Rows are points. Two turns around zero, p and q, are shown by what they do to some points. Where does a point land after both, in the order given? Backwards means that the second turn is done in reverse. Each puzzle has new turns, and all numbers are rounded.
(in the rows, 128 means zero)

Turn p:
[134 114 145] => [129 116 148]
[ 94 108 134] => [ 90 117 132]
[100 176 133] => [112 181 122]
[184 114  99] => [182  98 110]
Turn q:
[112  68 169] => [124  70 175]
[121 134 121] => [120 132 121]
[ 82 107 134] => [ 87 100 138]
[147 170 129] => [139 173 124]
[138 161 100] => [131 159  97]
[167 129 116] => [166 134 114]
Where do these land?
p, then q backwards: [106 100 126] => [ 97 111 124]
q, then p: [ 80 122 126] => [ 80 124 124]
p, then q: [187 159 106] => [191 151 106]
q, then p: [139 131 155] => [138 137 154]

Turn p:
[111 117 153  67] => [126 134 149  63]
[112 156 133 124] => [115 158 126 125]
[121 100  88 152] => [111  88 101 147]
[117 111  82 128] => [111 100  89 126]
[ 84 118 148 110] => [ 91 131 151  99]
[172 148 142 156] => [168 143 136 166]
[180 146 149 160] => [175 141 143 171]
Turn q:
[ 99 100 145 103] => [111 103 152  96]
[106 113 126 125] => [108 114 131 117]
[123 163 138  99] => [133 166 142 105]
[158 121  90 188] => [133 115  79 187]
[114  99 114  93] => [122 104 119  86]
[120 183 166 131] => [126 180 168 141]
[176 118 117 157] => [163 114 104 165]
Where do these land?
q, then p backwards: [158 119 122  92] => [160 123 123  92]
p, then q backwards: [128 139 101 166] => [134 130 108 171]
q, then p backwards: [ 68 115 113 171] => [ 65 115 109 165]
p, then q: [137 168 134 131] => [134 165 121 145]
p, then q backwards: [119 172 125 142] => [125 170 115 145]
p, then q: [156  84 152 118] => [166  91 152 123]
q, then p: [130  99 148  76] => [159 116 149  79]

Turn p:
[143 109 133 142 111 148] => [145 107 131 139 106 139]
[126 119 134  99 101 140] => [118 114 144 101 107 138]
[126 140 141 117 225  59] => [131 148 122 126 234  73]
[126 115 141 183 113 144] => [140 119 135 183 108 142]
[154 108  93 110 162 139] => [145 103  82 105 144 120]
[139 145 136 105 108 154] => [136 134 138 100 111 156]
[ 84 130 134 135 120 127] => [ 89 133 139 146 128 137]
[107 180 123 126 111 117] => [107 182 134 123 120 135]
[147 107 117 134 101 122] => [140 113 128 129  96 110]
Turn q:
[140  98 139 168 127 143] => [134  98 151 163 137 145]
[118 119 125 141  90 143] => [105 118 128 147 102 147]
[ 87 153 161 106 132  91] => [ 99 173 144 115 129  84]
[152 153 121 142 162 149] => [160 142 119 128 161 153]
[157  90 154  84 171 100] => [163 102 163  81 143  84]
[108 151  72 146  79 115] => [104 135  64 160  92 132]
[127 147 140 113 108 124] => [124 151 132 120 105 128]
[135 112 113 125 154 158] => [134 104 123 112 154 151]
Where do these land?
p, then q: [152 211 161 131 130 169] => [164 180 134 102 134 202]
q, then p: [130 120 135 152 127  92] => [139 138 137 157 128  99]
p, then q: [147 116 113 105 146 131] => [140 107 114 102 127 116]
p, then q backwards: [ 57 101 167 142 135 143] => [ 83  90 149 175 121 167]
p, then q: [148 143 104 155 128 161] => [145 119  98 140 115 165]
p, then q: [115  91 109 105 103 105] => [ 96 112 131 125 103  87]
q, then p backwards: [122 126 105 122 133  93] => [138 115  97 131 137 104]
q, then p backwards: [155 118 130 111 123 130] => [154 120 133 117 114 138]

Turn p:
[161 119 137  37 175 141 124 165] => [187 163  85  63 176 131 143 127]
[121 100 120 146 155 141 119 155] => [137 100 125 136 159 146 135 155]
[120 138 118  82 117 111 110 125] => [119 149 105  97 133 117 100 117]
[153 141 105 132 139 112 138  45] => [137 111 125 148 101 120 117  44]
[115 141 200 155 112 126 108 143] => [104 158 197 121 133 142 139 150]
[ 75 116 168 142 117 106 148 158] => [ 70 130 150 116 143 117 162 162]
[148 145 114 158 115 114 119 175] => [141 140 138 163 138 102 111 170]
[139 141 101 149 108 146 151 170] => [142 134 109 161 109 115 135 175]
[160  99 106 146 114 142 128  72] => [153  80 136 134  87 133 113  94]
[ 88 139 110 132 129 141 135  72] => [ 89 115 108 140 103 157 126  87]
Turn q:
[144 152 113 105  85 155 136 136] => [141 133 138  95  92 125 166 113]
[139 149 153 109 212 117 125 107] => [144 174 130 139 199 130  95 104]
[131 128 185 168 109 145 145 122] => [116  89 172 152 130 161 132 105]
[109 170  82 124 138 148  88 129] => [116 177  91 101  95 142 111 115]
[119 105 161  94 119 109 147 169] => [110 116 159 112 160 112 156 167]
[116  67 123 148 168 130 144 102] => [136  83  86 151 170 127 103 132]
[141 100 112 150 135 124  62 127] => [150 128 112 127 105 153  75 166]
[110 152  95 117  85 134 138  84] => [121 121 114 112  81  89 131  86]
[142 128 127 135 100  91 166 176] => [118 129 148 159 118 112 182 165]
Where do these land?
p, then q backwards: [140 159 121 130 136 105 138 168] => [139 133 112 114 157  85 140 136]
q, then p: [134 134 156 118  99  76 138 139] => [102 144 172 124 147 102 152 143]
p, then q: [125 110 126  96 134 107 171 153] => [127 146 108 142 145  81 155 143]
p, then q: [125 113 156 149 143 133 139 160] => [120 125 136 141 165 143 158 135]
p, then q: [110 118 154  94 125 140  61  99] => [135 138 137  54 143 141  95 107]
p, then q: [159 196 123 161 134 149 172 109] => [131 117 145 188  76 141 147  81]
q, then p: [ 91 140 123 138 112 150 125 147] => [ 96 126 101 113 108 145 133 138]
q, then p: [116 105  67 166 165 169 105  50] => [158  72  97 147 106 146  35 101]
p, then q backwards: [153  77 127 100 104 123 103 126] => [132  93 135  91 106 147  95 103]

Turn p:
[103 109 130  60  89 174 169 136 137] => [137  73 115  85 121 142 198 110 149]
[176 138 147 132 142 121 144 105 118] => [165 130 137 150 149  94 120 116 115]
[128  79 145 175 169 120  92 120 127] => [106 116 155 181 123 129  92 177 117]
[156  90 135 141 101 132 113 141 106] => [155 106 108 154  91 132 116 142 122]
[121 106 194  98 124 109 184 118 124] => [162 109 150 104 132  76 178 167 130]
[172 136 139 106 130 136  53 150 128] => [167 106 142 117 123 169  61 117 117]
[110 146 118 122 105 111 126 109 113] => [113 137 115 105 112 104 121 112 134]
[ 97 129 117 154 111 168  73 121 161] => [ 91 124 158 141  94 174 107 107 163]
[ 93 149 108 155 173 150 110  98 114] => [ 64 138 157 145 139 127 116 105 102]
[151 177  74 112 111 124 137 140 100] => [135 154  75 108 138 134 121  75 106]
[117 169 137 149 118  90 166 174 137] => [146 201 117 105 129 130 155 148 125]
[112 109  92 132 163 101 168 125 172] => [ 96 143 107 142 186 126 151 158 157]
Turn q:
[147 156 154 124 151  98 107 124 119] => [121 139 115 110 164 101 145 104 111]
[ 97 115 189 130 174 117 101 117 136] => [ 70 126 159  80 135  98 145 119 117]
[ 84 163 111  80 159 141 164  97 152] => [ 96 137 109 109 130 172 150 110 200]
[145 140 130 128 151 159  83 106 137] => [123 134 165 120 181 137 117 126 129]
[116  96  62 104  76 115 154 189 155] => [164 122  78 147  70 128  63 163 161]
[156 127 185 152  94 124 114 123 132] => [154 154 166 128 122  86 150 124  98]
[ 90 140 138 148 124 118  90 117 116] => [ 90 148 145 135 126 124 110  97 106]
[169 110 115 115 103 159 164 139  88] => [188 112 118 130 114 167 143 152 105]
[113 121  88  83 156 120 153  72 127] => [122  82 115 116 134 169 136  88 179]
[151 101  94 171 104 125 158 165 145] => [152 108 112 180 103 108 116 176 125]
[143 117  96 156  84 127 151 159 125] => [161 128 109 174  98 125 112 154 116]
[124 150 174 146 161 132  98 129 106] => [ 93 149 143 107 159 118 149 124  88]
Where do these land?
p, then q backwards: [136 171 158 121  92 147 151 159 125] => [143 139 169  95  87 136 148 109 107]
p, then q: [164 105 117 114  79 156 158 155 101] => [186  87 125 172 119 149 130 137 134]
q, then p: [103 108 173  98 165 120  86 110 152] => [117  96 157  63 147 106 126 154 144]
p, then q: [109 127  88 122 117  91  99 130  93] => [120 135 113 129 125 153  67  99 130]
q, then p: [119 128 115 112 164 133 135 155 157] => [111 129 120 108 147 171 130 146 141]
p, then q: [165 113 102  91 148  88 172  84 170] => [ 90  69  96 127 172  87 126 143 167]
p, then q: [144 147 158 174 140 101 157 119  92] => [131 150  85 152 138 104 152  99  87]
p, then q: [108 137  93  89  88 174 117 119 135] => [140 101 170 124 102 160 124 112 179]
q, then p: [ 88 125 113 177 116  93  88  92 159] => [ 87 153 169 135  93  90  96 156 158]
p, then q: [138 155 169 149 149 149  85 138 133] => [137 164 169 105 143 121 148 124  89]
p, then q: [134  94 122 160 150 158 159 147  91] => [122 112 113 170  99 150 147 147  83]

Turn p:
[142 113  97 166 126 116 136  51  84 127 102] => [114  95  85 109 141 162 168  86  74 115 114]
[121  95  79 126 144 111 139 139  74 159 155] => [133 118  77 102 144  83 133 141  85 154 150]
[127 128 169 172 141 123 160  89 140 138 102] => [109  90 152 144 155 162 159  91 138 146 121]
[139 130 139 119 184 192 105 142 123 136 139] => [161 144 128 129 156 166  93 146 135 134 185]
[135 119 145  86 155  88 127 123 132 100 128] => [152 119 137  89 149 106 122 123 158 103 105]
[108 107 134 110 145 117 121 150 192 100 133] => [124 109 133 140 122 107 104 144 194  99 131]
[136 150 177 167 138 126 112 149 140  39 156] => [127 127 206 136 137 134 160 156 142  55 153]
[133 166 111 111 140 117 146 116 138 119 120] => [125 162 114 119 141 132 147 116 152 121 112]
[172 131 121 163  50 152 143 131 124 171  90] => [136 128 123 179  72 163 156 128  85 176  90]
[130 149  99 115 168 130 104 152 117 127  95] => [135 156  99 130 170 141 107 160 128 117 114]
[122 134  98  84 147 112  91 147 146 175 155] => [151 161  94 139 136  80  73 116 137 134 133]
[ 79 101 175 143  40 136 132 137 134 152 136] => [ 78  97 182 142  59 112 105 121 109 168 120]
[120 141 119 102  87 144 147 138 120 122 153] => [120 159 134 107  82 115 136 135 128 142 135]
Turn q:
[154 162 125 108  97  74 137  56 129 120 127] => [142 140 165  92 107  97 148  54 159 120 121]
[ 96  65 160 121 107 113 137 174 155 140 147] => [ 91  77  92 101 102 117 113 178 130 142 149]
[138 151 123 116 178 137 142 159  86 100 112] => [130 155 161 144 154 129 147 153  70 113 122]
[141 133 126 130 153 174  94 142  70  77 115] => [149 119 156 166 161 151 101 128  64 104 102]
[112 108 147 165 131 135 134 167 165 125 172] => [112 101  83 143 141 111 119 165 144 109 167]
[153 155 101  93 141  81  93  73 152 129 104] => [163 152 147  81 145 105 150  89 159 135  74]
[ 96 139 128 134 135 133 138  68 137 140 110] => [100 136 131 127 134 160 153  89 162 127 110]
[138 155 101 124 128 156 124 170 109  77  85] => [163 152 141 151 112 146 125 156  81  83  99]
[142 110 100 162 145 135 131 133  97 123 105] => [142 124 121 174 126 130 150 125  98 144 111]
[ 90 107 125 129  97 128 133 160 143 173 184] => [ 96 130  69 110 114 122  92 140 137 152 174]
[167 136 120  98 120 134 144  70 150 146 127] => [164 133 155  98 128 148 150  91 165 148 142]
[110 115 179 159 103 137 128 164 145 187 148] => [ 86 117 112 151 112 119  87 168 171 157 164]
Where do these land?
p, then q: [172 135  93 100  98 132 110 152 114  86 118] => [173 150 152 134  82 120 116 146  96  96 129]
q, then p backwards: [ 87 134 167 104 103  91 116  92 125 112 100] => [ 82 128 156 106  91  97 132  94 139  96 111]
q, then p: [165 163  87  96 133 146 133  93 158 138 120] => [177 168 131 131 122 165 151 100 162 135 127]
p, then q: [143 114 159 171 134 119 115  94  85  95 142] => [108  82 167 127 143 143 140 114  81 127 155]
p, then q: [ 90 139  82 165  95 146 112 101  81 142 117] => [ 86 161 107 144 118 158 107  86  72 130 118]
q, then p backwards: [106  93 133 102 174 163 132 149 144 166 147] => [106 120 115 138 171 167 158 149  90 134  92]
q, then p: [126 125 144 167 117 163  89 176 167 114 133] => [141 115 112 176 127 118 121 184 124  79 137]
p, then q: [119 159 153 133 147 114 116 134 116 138 137] => [106 135 155 134 162 115 132 129 136 124 121]
p, then q backwards: [158  87 152  96 174 100 106 138 170  99 126] => [171 133 153 137 115 138  82 116 189  91 135]
p, then q: [ 91 161  82 163 112  85 149 153 124 142 106] => [ 73 174 100 148 106 120 167 137 115 120  99]
p, then q: [116  88 167 153 110 164 162 102  90 150 134] => [ 95 101 130 117 125 160 101 114 120 189 168]
p, then q: [179 154  86  94 116  86 173 151 129 153  91] => [163 191 143 141  81 127 184 150 145 151 109]
q, then p backwards: [116 128 137 154  97 117 113 166 157 141 172] => [ 98  97  84 107 146 134 110 149 154 135 151]
q, then p: [122 113 148  93 182 167 166  91 132 115 150] => [141 121 137  83 145 144 122 130 163 157 197]
